Each row of a before or after table is a point. One or more steps were done to the points. Then noise was added and the rows were shuffled. The steps act on how far a point lies along the listed directions, d1 being the first. What was done? A step turns or swaps two directions, mirrors them in a line or flattens them onto one, adds a multiple of one to another, or multiplies one. Angles are multiples of 10 degrees, from the lower direction toward the higher: turns from -170 to 170, lines from 10 to 170 but not 90. Use the fewest steps. Two steps may share a direction if one is a turn and the other turns, adds or multiplies; they go together, in the order done. Otherwise the lowest direction goes first.
In the rows, zero is written as 100.

Directions:
(1): 51  112
(2): 88  51
Before (8 x 2)
74  53
135  52
110  87
14  120
61  123
68  94
106  51
102  82
After (8 x 2)
41  36
88  70
61  80
116  94
147  79
128  53
116  102
161  106
Steps: turn d1 and d2 by 60 degrees

Directions:
(1): 97  93  77  142  32  126
(2): 80  121  128  138  135  158
(3): 38  58  66  115  123  86
(4): 89  114  58  44  98  149
Before (9 x 6)
180  156  150  91  126  176
137  132  120  124  64  108
95  78  113  145  116  79
79  145  129  98  105  180
105  97  92  87  113  106
38  54  69  109  71  29
62  80  51  95  76  159
132  116  125  90  100  111
127  140  148  130  150  87
After (9 x 6)
105  91  112  78  129  83
128  107  108  89  116  18
85  131  135  168  36  142
111  102  93  89  100  109
67  81  44  91  66  151
104  63  74  23  178  44
68  86  99  109  149  67
118  82  104  140  83  77
64  75  62  31  89  57
Steps: turn d1 and d3 by -70 degrees; turn d2 and d3 by 160 degrees

Directions:
(1): 89  154  121  70  101  53  138  61  98  33  102
(2): 86  114  87  62  79  138  161  127  57  121  157
(3): 101  48  173  79  77  131  73  69  62  72  112
(4): 70  120  159  99  147  115  94  119  163  116  146
(5): 129  108  90  81  62  42  45  110  102  112  167
Before (10 x 11)
101  97  109  120  92  89  61  87  136  116  138
59  122  108  107  136  144  152  109  104  102  57
116  100  103  72  87  84  77  123  91  112  124
123  96  85  114  107  36  14  98  148  121  76
102  111  99  100  81  84  79  117  97  99  147
95  95  85  74  94  92  91  96  93  113  128
94  125  154  81  122  91  87  120  143  111  195
101  105  66  137  105  114  116  119  96  138  95
127  101  85  97  78  81  87  109  106  109  115
102  124  69  91  92  59  75  105  111  106  120
After (10 x 11)
100  91  96  86  103  81  68  88  111  98  113
131  93  106  88  83  95  85  107  102  106  123
61  94  137  103  122  149  132  88  83  79  49
103  114  104  69  83  93  84  94  86  97  151
98  53  115  122  86  146  90  105  64  134  104
93  124  167  100  140  83  68  101  166  99  156
106  105  109  106  94  79  66  105  107  96  135
96  116  62  64  77  107  112  151  84  165  171
93  106  94  115  98  105  92  105  131  136  154
116  94  107  79  93  81  61  120  101  112  110
Steps: multiply d1 by 1.6; turn d2 and d3 by 140 degrees; turn d4 and d5 by -10 degrees
